Each row is a point. The points of each table are mixes of a few directions, plus a little noise. Count the directions of each table, and those that both share. Where both have some left over, give the other angles between the two spaces (their principal angles), to ten degrees, smallest first.

First, 4 rows:
[[ -3.3   7.6]
 [-16.5  37.7]
 [ 10.7 -23.6]
 [  9.2 -22.0]]
Second, 4 rows:
[[  4.4  -9.6]
 [-17.6  40.3]
 [  0.5  -1.4]
 [ 13.0 -29.3]]
Directions: first 1, second 1, shared 1

First, 4 rows:
[[-46.0  -9.7  15.9]
 [  2.4   8.6 -10.1]
 [ 15.6  14.5 -18.8]
 [ 27.7 -13.4  13.2]]
Second (5 x 3):
[[ 20.3  -9.3   8.4]
 [ -9.1  12.2 -14.4]
 [-41.0  -8.5  13.6]
 [-18.7   5.4  -4.5]
 [ 47.9  -0.9  -4.8]]
Directions: first 2, second 2, shared 2

First, 6 rows:
[[  6.1  -0.9   5.7  -0.8]
 [  8.8   3.6 -22.9   5.7]
 [ -0.5   5.0 -15.2   1.7]
 [-18.4  15.5 -18.8  -1.8]
 [ 20.0  -2.4  74.6  -9.3]
 [-16.1 -20.4 -23.2   3.2]]
Second (6 x 4):
[[ 37.9   8.9 -18.7  -8.5]
 [-41.4  -6.3  -4.2  13.4]
 [ 29.4  10.0   0.8  -8.5]
 [ 21.3  29.6  10.8  -5.4]
 [-13.0 -30.8   4.9  -0.2]
 [-35.3 -10.7   6.3   9.3]]
Directions: first 3, second 3, shared 2; angles 30

First (7 x 6):
[[  3.7  -1.2   2.2  27.9  37.1 -31.9]
 [ 16.5   8.4   2.7 -39.5  -3.5   4.1]
 [ 30.1  12.8  -3.9 -12.3  29.3  -4.8]
 [-22.3  -9.1  -0.4   9.6 -27.2  13.6]
 [ 11.6   6.1  -0.9 -27.5  -9.3  13.4]
 [-19.3  -7.7   7.1 -18.2 -32.0   8.5]
 [-20.5 -10.9  -7.4  57.8   7.3  -2.8]]
Second (8 x 6):
[[ -5.7  -5.7  -0.1  47.2  34.0 -29.0]
 [ -2.8  -2.8   0.0  23.0  16.6 -14.2]
 [ -4.5  -4.5   0.0  37.3  26.8 -22.9]
 [  4.2   4.3   0.0 -35.1 -25.3  21.6]
 [  1.6   1.6   0.0 -13.0  -9.3   8.0]
 [ -2.6  -2.6   0.0  21.5  15.5 -13.2]
 [  3.7   3.8   0.0 -30.9 -22.2  19.0]
 [  6.0   6.1   0.1 -50.0 -36.0  30.7]]
Directions: first 3, second 1, shared 1

First (9 x 8):
[[ 27.4 -20.6  -3.2 -19.4  13.5  13.2  30.3  29.1]
 [-15.5 -39.7 -14.9   1.3   4.9 -17.4  13.4   5.6]
 [ -9.7   3.0 -21.0   9.7   8.3   9.3   6.4  29.3]
 [ 13.7 -37.3   7.7 -16.1   2.0 -16.2   6.2   7.4]
 [  2.7  -5.5 -12.9   0.6   8.2   9.4   7.5  27.2]
 [  3.8  26.6  38.8  -0.9 -20.1 -22.8 -51.3 -31.7]
 [-10.2  -4.8 -13.8   5.9   3.6   5.8  16.6  -5.4]
 [ -7.9  38.4  25.3   9.3 -20.7  -8.9 -35.1 -47.2]
 [ -4.4  39.2  -5.9   8.2  -2.7  23.9   5.1 -11.5]]
Second, 9 rows:
[[-37.9  15.5   3.8 -19.6   1.1  -2.1   4.6   7.4]
 [ -4.5   0.3 -23.2  -7.8  20.5   5.5 -21.1 -11.4]
 [  1.5   0.2  19.9   4.4 -17.4  -4.5  18.4  11.5]
 [  9.9  -5.3 -38.6  -2.2  31.7  11.2 -34.0 -21.8]
 [ -9.5   5.2  43.7   4.4 -34.9 -11.2  39.0  24.3]
 [ 24.4  -9.4  11.9  15.5 -10.9  -1.9   9.4   2.4]
 [  9.0  -4.9 -33.0  -2.6  27.1   9.7 -29.6 -18.6]
 [-26.7  10.1 -18.2 -18.0  18.2   3.4 -15.3  -6.4]
 [ 36.7 -12.6  34.9  25.4 -33.5  -7.3  30.0  14.6]]
Directions: first 4, second 2, shared 0; angles 60, 90

First (7 x 9):
[[-43.9 -13.6  26.4  52.2 -12.9  29.2 -11.2 -12.5 -18.8]
 [ -1.5  25.3   3.5 -10.4  -1.0 -25.2  20.8  15.7  -3.9]
 [-16.0  30.8   0.1   5.2  -3.9 -28.8  30.2  22.9 -24.9]
 [ 30.6  -0.2 -39.1 -22.7  12.7 -18.6   8.6  14.5  -9.1]
 [ 25.4 -30.0 -23.6 -10.0   8.9  17.8 -22.8 -13.5  12.4]
 [ 10.7  -8.4  13.6 -12.6   1.4  11.5 -16.0 -14.3  27.6]
 [ -4.7  -4.4  21.5   0.0  -2.4  12.6 -12.1 -13.0  19.1]]
Second, 8 rows:
[[  7.9   1.4   5.6 -13.3   1.0  -0.4  -3.4  -3.5  15.6]
 [ 12.0   2.2   8.7 -20.3   1.8  -0.8  -5.2  -4.8  23.9]
 [ -4.1  -0.8  -2.7   7.1  -0.7   0.1   1.9   1.7  -7.8]
 [-20.2  -3.5 -14.8  33.7  -3.3   1.0   9.1   8.4 -40.0]
 [-40.4  -7.0 -29.6  67.0  -6.4   2.3  17.7  17.1 -79.2]
 [ 11.6   2.2   8.2 -19.2   1.7  -0.5  -5.3  -4.8  22.7]
 [  5.6   1.2   4.2  -9.6   0.7  -0.3  -2.8  -2.2  11.1]
 [ 27.2   4.7  19.9 -45.4   4.2  -1.5 -11.8 -11.1  53.9]]
Directions: first 3, second 1, shared 1
